Rows are points. Examples show where two turns around zero, p and q, send a point. Write where each new point lands after one turn and then the other. Backwards means that the second turn is done in reverse. Each puzzle has new turns, and all numbers are rounded.

Turn p:
[-50  38] => [-23  59]
[62 16] => [ 61 -19]
[ -8 -18] => [-16 -11]
[ -5 -35] => [-23 -27]
Turn q:
[-22 -43] => [-36 -32]
[15 46] => [30 38]
[-24 -15] => [-28  -5]
[  2 -47] => [-15 -45]
[30 59] => [49 44]
Where do these land?
p, then q: [10 37] => [35 15]
p, then q: [36 37] => [51 -6]
q, then p: [-16 -83] => [-76 -38]
p, then q backwards: [-4  2] => [-4  3]
q, then p: [-26   8] => [-9 26]

Turn p:
[ 9 22 15] => [15 20 13]
[ 23 -26   8] => [ 10 -30  16]
[-2  9 13] => [ 0 12 11]
[-13 -11  28] => [-19   1  27]
[-22  -8 -97] => [-14 -19 -97]
[ 5 15 33] => [ 7 19 31]
Turn q:
[-14 -33   4] => [-20 -30   6]
[-27  -9  18] => [-24  -5  23]
[-25  32 -33] => [-24  38 -26]
[66 10 10] => [67 -4 -4]
Where do these land?
q, then p backwards: [-34  44  22] => [-30  32  41]
p, then q: [10 22 27] => [24 17 21]
p, then q: [ 33  -5 -27] => [ 21 -26 -26]
q, then p: [-16 -68   1] => [-52 -46   8]
q, then p backwards: [  7   8 -23] => [ -3  12 -22]

Turn p:
[-12  -2   1  36] => [-10  -5  -7  36]
[ -2 -48  55 -28] => [ 1 28 73 -6]
[ 63  33 -83   8] => [-14 -77 -63 -43]
[ 6 14 51 25] => [37 -7 24 38]
[-24 -24  10   3] => [-17  23  15  14]
[-32  26 -34 -43] => [  2  38 -43 -37]
Turn q:
[ 53  60  57 -59] => [ 50  67  24 -75]
[ -2  23 -43  35] => [-37  24 -27  31]
[-10 -53  51  38] => [ 48 -60 -31  10]
[19 18 -3 14] => [ -3  20 -21  -5]
[ -7 -31 -63  -1] => [-64 -27   5  12]
[-3 -9  1 10] => [  1 -10  -7   6]
[-50  -7   0 -37] => [  5 -14  57  21]
Where do these land?
q, then p: [ -5  13 -64  11] => [ -6  40 -34  41]
q, then p: [ -1  40  62 -30] => [ 58 -44  15 -29]
q, then p: [26 -8 -8 -5] => [ -5  20  -5 -19]
p, then q: [ 45 -16 -30  26] => [ -4 -59  15  11]
q, then p: [-85  22  45  19] => [ 14 -81  24  53]
q, then p: [ 19 -51  -5 -20] => [-27  31  34 -23]
